Each row of a before or after table is a point. The points were changed in one or more steps. Then noise was added and the rows were shuffled. The steps act on how far a point lies along the listed directions, d1 being the first. Name the steps. A step turns or swaps two directions, mirrors them in a line or flattens them onto one, adds a multiple of one to another, or multiplies one. Angles are multiples of 10 degrees, from the lower direction toward the higher: turns from -170 to 170, lines from 10 to 170 but not 90. Use the fewest steps. Two steps may share a direction if one is a turn and the other turns, adds or multiplies; they go together, in the order done. Otherwise the lowest direction goes first.
In the rows, zero is written as 128.

Directions:
(1): [114 131 200]
(2): [196 152 140]
Before:
[[130 137 131]
 [167 108 110]
 [160 136   8]
 [163 148 152]
 [143 137  63]
 [ 20  98 104]
 [ 98 135 136]
 [150 126 141]
 [162 140 144]
 [109 137 141]
 [146 148 156]]
After (11 x 3):
[[109  93 153]
 [142 131  14]
 [126 137 134]
 [141 146 117]
 [136 122 152]
 [ 61 117 121]
 [142 148 160]
 [131 132 167]
 [  7  96 119]
 [135 141 173]
 [140 146 104]]
Steps: swap d1 and d2

Directions:
(1): [109  70 119 184 134 189]
(2): [111 168 213 149 153 151]
(3): [116 100 169 122  39 118]
(4): [ 96 191  90 182  92 126]
(5): [150 103 144 189 144  56]
(6): [220 147 130 147 106 160]
Before:
[[140 126 140 101 131 103]
 [196 149 174 119 147 143]
 [178 119 119  47  57 156]
 [105 171 110  79 100 153]
 [102 119  69 114  90 123]
 [152 109 124  79 103 105]
 [153  95 139 105 119  84]
 [165 110 162 132 143 128]
 [132 112 100 131 135 155]
 [107 109  73 176  98  93]
 [116  72 123 158 189 130]
 [ 98  96 115 147  86  87]
 [107  71 136 192 164 161]
 [165 128 201 141 144  97]]
After (14 x 6):
[[ 90 199  93 104  85 153]
 [200  76 146   9  81 157]
 [218 105 200  80 173 145]
 [ 76 172  35 230  62  92]
 [153  96 158  76 149 104]
 [174  67 149  44 128 106]
 [136  31 148 122 213 131]
 [ 84 119 101 168  71  87]
 [177  46 168  63 148  85]
 [133 110 100 130 137 155]
 [187  83 227 104 168  98]
 [113  60 145 181 171 162]
 [ 85 156  47 146  68 123]
 [189  64 189  93 170 131]]
Steps: multiply d4 by 3

Directions:
(1): [170 127 147 166 171  56 146  98 193]
(2): [163 101  79 118 138  60 142 168  58]
(3): [138  40 159  86  70 106  99 117 153]
(4): [100 137  83 131 147 103  34  72 119]
(5): [ 89  79 169 138 210 138  99 179 123]
(6): [164  68 106 204 130 181 135  91 103]
Before, 8 rows:
[[113 168 160 136  69 103 103  58 198]
 [138  25 116 175 159 175 134 192  43]
 [ 80  99 178 144 108 196  96 136 131]
 [142 103 115 131 110 198 162 170  44]
 [ 95  57 184 132 110 166 143 127 165]
 [ 78 109 115 113  93 140  89  83 131]
 [ 97 121 129 131 158 127 146 202  19]
 [132  98 156  62  65 140  90 107 175]]
After, 8 rows:
[[145 153 104  94  68 170 174 160  57]
 [152 181  78  59  28  87 169 161  84]
 [ 87 160 163  97  54 162 109 120 145]
 [ 76  99 119 120 102 146  85  86 129]
 [105  81 178 200 139 148  83  76 174]
 [130  49 170  97 102 167  78 114 163]
 [ 99 116 170  85  57 137 155 119 184]
 [102 175 114  94 112  95 155 190  34]]
Steps: mirror d5 and d6 in the line at 130 degrees

Directions:
(1): [215 134 188 104 136 109 149 185  76 138  69 100 167 147]
(2): [115 154 160 181  87  40 136 144 164 105  72 194  95 120]
(3): [151 199 114 155 178  94 109  55  86 177 110 103 110  68]
(4): [136 107 163 137 160 158 216  57 190 151  96 152 175 132]
(5): [127 117 152  50  57 131 119  62 135 118  79  82  67 134]
Before, 11 rows:
[[ 91 162 118 216 133  55 125  99 189 148 116 221 110 105]
 [124 120 152 179 132 143 173 187 162 116 148 187 172 119]
 [182 138 136  97 119  97  95 191  73 135 128 106 126 131]
 [149 147 123 140 184 155 134  92  79 166 128  88 162 109]
 [ 95  44 159  43  85 204 181 106 176  93 116 112 166 162]
 [132  95 164  97  76  77 127 157 159  78 107 160 114 125]
 [139 103 161 119 147 148 171 107 126 144 103 128 143 155]
 [137 161 135  98  89 109  94  90 120 123  91 106  90 113]
 [131 106 150 111 160 170 174  80 151 154 136 129 138 132]
 [126 103 128 141 177 165 122 147 121 136 173 134 144 135]
 [130 150 129 138 178 154 138  43 137 170 149  78 138  85]]
After, 11 rows:
[[142 130 125 134 171 163 142 110  88 154 132  93 166 122]
 [143 124 159 109  95  66 120 131 142 102  98 148 106 102]
 [112 101 148  65 123 178 168  50 144 132 101  92 156 116]
 [141 112 159 120 155 142 169 101 122 149 104 126 141 146]
 [114  65 135 125 150 184 131 186 142 112 187 147 153 167]
 [183 139 136  99 121  97  94 190  74 134 129 104 127 130]
 [105  62 167 158  92 172 187 249 198  73 162 207 190 171]
 [ 83 125 125 201 107  73 133 135 208 124 127 234 122 139]
 [134 111 146 113 165 170 171  71 151 160 131 126 136 127]
 [155 217 125 120 128  84  79  35  90 161  80  87  76  69]
 [131 156 128 139 182 153 135  38 135 169 151  76 137  84]]
Steps: add 1.5 times d5 to d3

Directions:
(1): [109 152 148 249 152  93 119 152 116  92 115 112  66 136 176 113 133 166
 187 126]
(2): [124  84 148 166 109 182 123 100 167 115  86 122 184 160 112  69  92 154
 133  28]
(3): [115 123  35 132 160 150 213  88  70  93 132 152  99  93 104  68 147 144
 120 114]
(4): [ 59 105  80 173 119  96 129  95 123 232 133 121 128 167 166 153 144 138
  62 109]
Before:
[[139 143  95 154 143 107 139 130  93 112 138 131 101 107 146 115 132 125
  159 139]
 [114 161  86 128 143  83 166 116 102 143 147 123  74 103 137 127 156 134
  142 173]
 [145 107 153 135 114 168 107 121 174 113  94 123 169 168 109 112  92 136
  142  70]
 [ 84 126  96 154 138  93 137 130 108 154 142 111  76 133 165 145 145 128
  125 159]
 [158 108  95  32 136 163 209  99  85 119 140 139 168 102  54  94 136 116
  108 138]
 [137 158 108  99 126 111 135 166 117 137 160 126 103  95 121 141 138 108
  125 189]
 [124  69 191 164  98 169  67 127 203 139  95 122 191 162 105  99  84 152
  148   7]
 [117 132 147 192 120 103 112 129 159 119 105 103 118 143 155 113 102 171
  150  90]
 [114 137 150 171 136 100 100 136 140 134 123 149 122 150 149 160 122 126
  127 142]
 [125 142  71 160 166  65 160 125  64 114 153 139  63 108 136 147 146 125
  133 177]
 [106 136 108  97 141 118 160 118 114 184 155 129 105 116 154 162 160  97
   72 132]
 [122 105 138 103 107 187 126  99 157  90  98 127 170 132 102  75 105 135
  140  57]
 [115 146 110 148 143  95 125 153  95 129 143 122  93 134 171 153 140 130
  140 143]
 [117 103  51  66 162 144 185  72 102 129 138 130 144 114 114 100 127 104
   90 122]]
After:
[[122 134 159 140 101  91  90 137 173 158 119 105 137 145 153 158 107 142
  122 120]
 [134 124 145 109 120 124  99 152 132 135 129 121 146 148 154 154 115 119
  130 117]
 [120 100  55  65 158 148 183  70 105 127 133 129 152 113 112  99 126 104
   91 117]
 [100 132 104 106 127 138 140 105 119 114 126 131 117 116 124 112 139 127
  129 117]
 [145 146 119 116 121 139 137 160 130 109 141 128 121 100 112 106 120 121
  139 148]
 [150 116  77  64 150 153 224  96  66 104 142 141 140  96  64  81 144 127
  120 140]
 [108 103 138 113 110 129 108 127 154 158 125 107 137 148 141 141 118 117
  115 124]
 [109 123 116 129 145 142 166 108 120 148 133 130 116 120 146 118 144 121
   95  87]
 [118 133 155 170 134 107  96 133 145 129 116 150 130 153 147 151 116 126
  130 130]
 [165 109 141  73 115 117 106 121 136 137 135 135 167 136  97 161 104  96
  108 135]
 [ 90 113 129 202 138  99 100 137 136 156 134 126  95 134 147 131 134 153
  145  89]
 [124 133 114 160 140 121 129 129 133 124 113 129 111 150 135 133 124 139
  139 121]
 [160 127 132  85 113 125 104 133 134 139 136 127 158 122 125 142 113  98
  132 132]
 [139 133 134  72 108 124 129 113 154 154 130 120 149 122 107 128 122 119
  126 135]]
Steps: mirror d1 and d3 in the line at 130 degrees; flatten d2 and d4 onto the line at 70 degrees

Directions:
(1): [107 101 149 164  77 120 125 160  82  96 108  90  56 116 189  47 144 197
 192 171 104 124  73  65  96  98 116 161 166  61  91 107]
(2): [155 112  60 140 131  51 170 114 173 135 145 162 156  49 190 178 106 136
 165 130 151  68 112  37 135  88 146  72  60 104 154 103]
(3): [139 131 103 128  68 190 139 127 188 110 162 144 111 157 156 173 116 162
  21 174  49  88 119 129  91 161  81 143 140 102 188  43]
(4): [168 128 153 169 135  97  51 103 208  60 113 159 138 155 129 162 150 215
 202  56 143 176 153 136 165 189  86 129 144 107 135  90]
(5): [185  93 144  91 159 116 111 140 156 103 160 135 182 135 123  70 173 183
 100 113  22  96 137 130 148  60 159  75 175 108 161 225]
Before (11 x 32):
[[125 122 142 130 128 124 124 157 118 116 130 119 117 143 115 100 142 139
  143 129 143 133 136 140 119 136 131 137 134 119 100 123]
 [128 134 132 131 106 169 125 132 130 146 131 121 128 160 111 147 123 115
   73 147 128 139 118 146 110 166 116 149 125 149 136  99]
 [152  94 117 120 137 107 139 136 142 122 147 132 135 112 165 112 127 155
  128 137  86  93 121  88 123  77 145  96 129 105 144 145]
 [150 112 126 130 122 101 148 132 125 109 146 111 116  93 164  83 138 170
  134 142  92 101 108  74 129  77 133 110 138  79 130 149]
 [157  98 125 123 143 111 118 139 107 124 140 137 139 111 141  88 152 172
  131 121  92 113 110 108 137  82 150 107 149 124 126 179]
 [ 86 149 121 126 101 171 156 133 111 154 147 115 108 145 135 149 110  91
   72 162 117 121 121 118  98 145 112 161 122 139 132  83]
 [143 134 149 121 128 135 100 127 119 112 121 130 114 156 112 125 125 123
  142 121 136 146 140 154 129 149 131 143 139 140 118 131]
 [109 132 153 143 122 137 107 123  94 116 107 111 106 137 113 123 150 127
  155 128 147 154 117 149 135 139 111 154 153 133 113 111]
 [113 131 169 131 136 135 124 139  93 145 100 126 110 148 108 102 127 118
  165 117 168 166 125 164 138 137 126 140 142 150  78 156]
 [ 94 128 130 121 104 191 138 132 103 141 137 115 105 165 114 110 119 123
   73 165 109 131 128 162  98 141 122 166 152 140 141 115]
 [135 135 117 101 123 140 152 130 121 137 144 130 138 108 147 127 130 114
   99 159 106  74 122 112 113  77 144 123 115 125 149 138]]
After:
[[ 88 111 168 144  87 146 153 170  43 143  98  93  54 128 161  40 128 143
  169 181 133 135  75 108  96  95 126 163 160 103  61 139]
 [132 131 147 115 121 144 117 136  94 123 123 118 103 151 118 107 123 109
  131 140 128 136 128 149 116 135 141 146 142 136 111 139]
 [176  95 129 142 137  98  94 121 193  81 142 152 140 133 167 137 139 207
  159 101  86 119 134  99 142 116 115  99 140  92 155 115]
 [174  89 140 157 116 104  78 139 141  75 131 144 117 124 171  84 167 249
  174 108  76 128  99  89 137 108 115 124 172  81 128 136]
 [170 108 136 161  95 103 110 126 176  60 145 124 102 113 183  96 151 240
  154 126  73 114 107  67 129 111  96 122 159  43 144  99]
 [130 151 109  97 149 163 152 119 126 192 141 134 176 146  73 184 108  41
   38 133 156 129 145 173 126 155 150 119  87 204 148 139]
 [100 137  96  92 134 179 171 119 112 181 156 134 150 141  92 154 102  61
   35 160 130 108 149 169 110 127 149 130 109 178 161 137]
 [119 116 142 132 107 135 135 168 106 113 131 107  93 140 137  80 143 152
  139 156 125 120 118 123 101 126 127 147 143 100  96 110]
 [161 140 110 108 142 115 130 110 168 124 145 156 168 105 141 165 131 127
  121 119 125  84 144 116 139 100 138 105  97 134 163 127]
 [ 89 124 149 141  95 156 135 142  59 128 114  90  78 129 137  91 145 121
  131 174 124 130  90 127 106 111 118 167 163 115 109 107]
 [ 94 162  87  93 142 161 189 115 119 201 165 139 162 123 103 199  87  17
   29 150 144 100 147 137 116 131 144 122  73 188 153 113]]
Steps: turn d1 and d3 by 50 degrees; multiply d1 by 2.5; turn d2 and d4 by 40 degrees; add 1 times d5 to d4
